Rows are points. A path goes straight from each point to the next, and from the last back to the first. The post is the endless flat space through its rows: a point in 2 columns, a line in 3, a plane in 4, and so on, so that a path can go around it. How many times does the path go around the post? Going back the other way cancels.

Post:
[[ 1.5 -3.1 -0.1]
 [-1.4  3.7  0.7]]
Path:
[[-0.7  9.4 -0.2]
 [-4.1  5.5 -3.1]
 [-1.5 -2.3  0.0]
 [-3.3  2.3  0.8]
 [ 0.3 -6.3 -2.4]
 [-2.2  2.6  2.1]
 [ 1.1 -1.3  4.2]
 [-0.6 -4.5  2.0]
 [-4.7  2.6 -1.2]
 [ 1.8  0.5 -3.0]
 [ 1.5  2.0  0.9]
 [-0.1  2.9  2.0]
 [ 2.9 -7.5  2.5]
 [-2.0  9.0  2.2]
 [ 1.5 -2.5  2.5]
 [ 0.7 -0.5  4.9]
 [ 0.9  4.8  3.3]]
Times around: 0

Post (5 x 6):
[[-2.4  1.4  2.5 -5.7  5.6  1.8]
 [ 2.5 -5.4 -0.7  4.3  0.8 -0.9]
 [ 0.5  0.2  1.0  1.0 -3.2 -5.8]
 [ 3.5 -2.3  0.7  1.0 -3.3 -1.2]
 [ 0.2  2.9 -4.8 -3.9 -3.0  3.5]]
Path (21 x 6):
[[ 4.3 -0.1  1.6 -5.5 -0.9  3.2]
 [-1.5 -3.2 -1.6 -4.8  6.2  5.0]
 [-2.7  0.2 -5.6 -4.2 -6.0  0.8]
 [ 0.0 -3.3  3.2  3.6  0.3 -2.6]
 [ 0.2 -0.3  4.9 -0.8  3.0 -1.1]
 [ 2.1 -0.7  1.9  2.8 -0.9 -6.1]
 [ 2.6 -0.2 -1.8 -3.7 -1.5 -2.9]
 [-1.7 -4.5  2.8  0.8  1.4 -6.9]
 [-0.7 -6.3  1.9  2.7  0.2 -5.3]
 [ 2.0 -2.0 10.7  1.0 -4.3 -1.3]
 [ 0.4  0.1 -2.0  1.7  1.0  2.1]
 [ 3.3  1.0 -6.0 -0.4 -3.6  1.7]
 [-0.4  2.2 -1.9 -5.1 -0.3 -1.5]
 [-2.4 -1.2 -7.1 -0.2 -3.4  6.6]
 [-2.5  3.3  2.5 -3.2 -0.2  1.1]
 [-2.0  5.3  1.9 -2.4 -2.2 -5.8]
 [ 5.6  3.5 -1.8  1.0 -4.7 -4.7]
 [ 5.1 -5.9 -2.6  2.6 -2.3 -0.1]
 [ 2.9 -7.8  2.9  1.6  0.4  0.4]
 [-0.8  0.8 -1.2 -1.1 -3.2  2.0]
 [ 0.6  2.9  4.1 -0.1  0.3 -0.5]]
Times around: 4
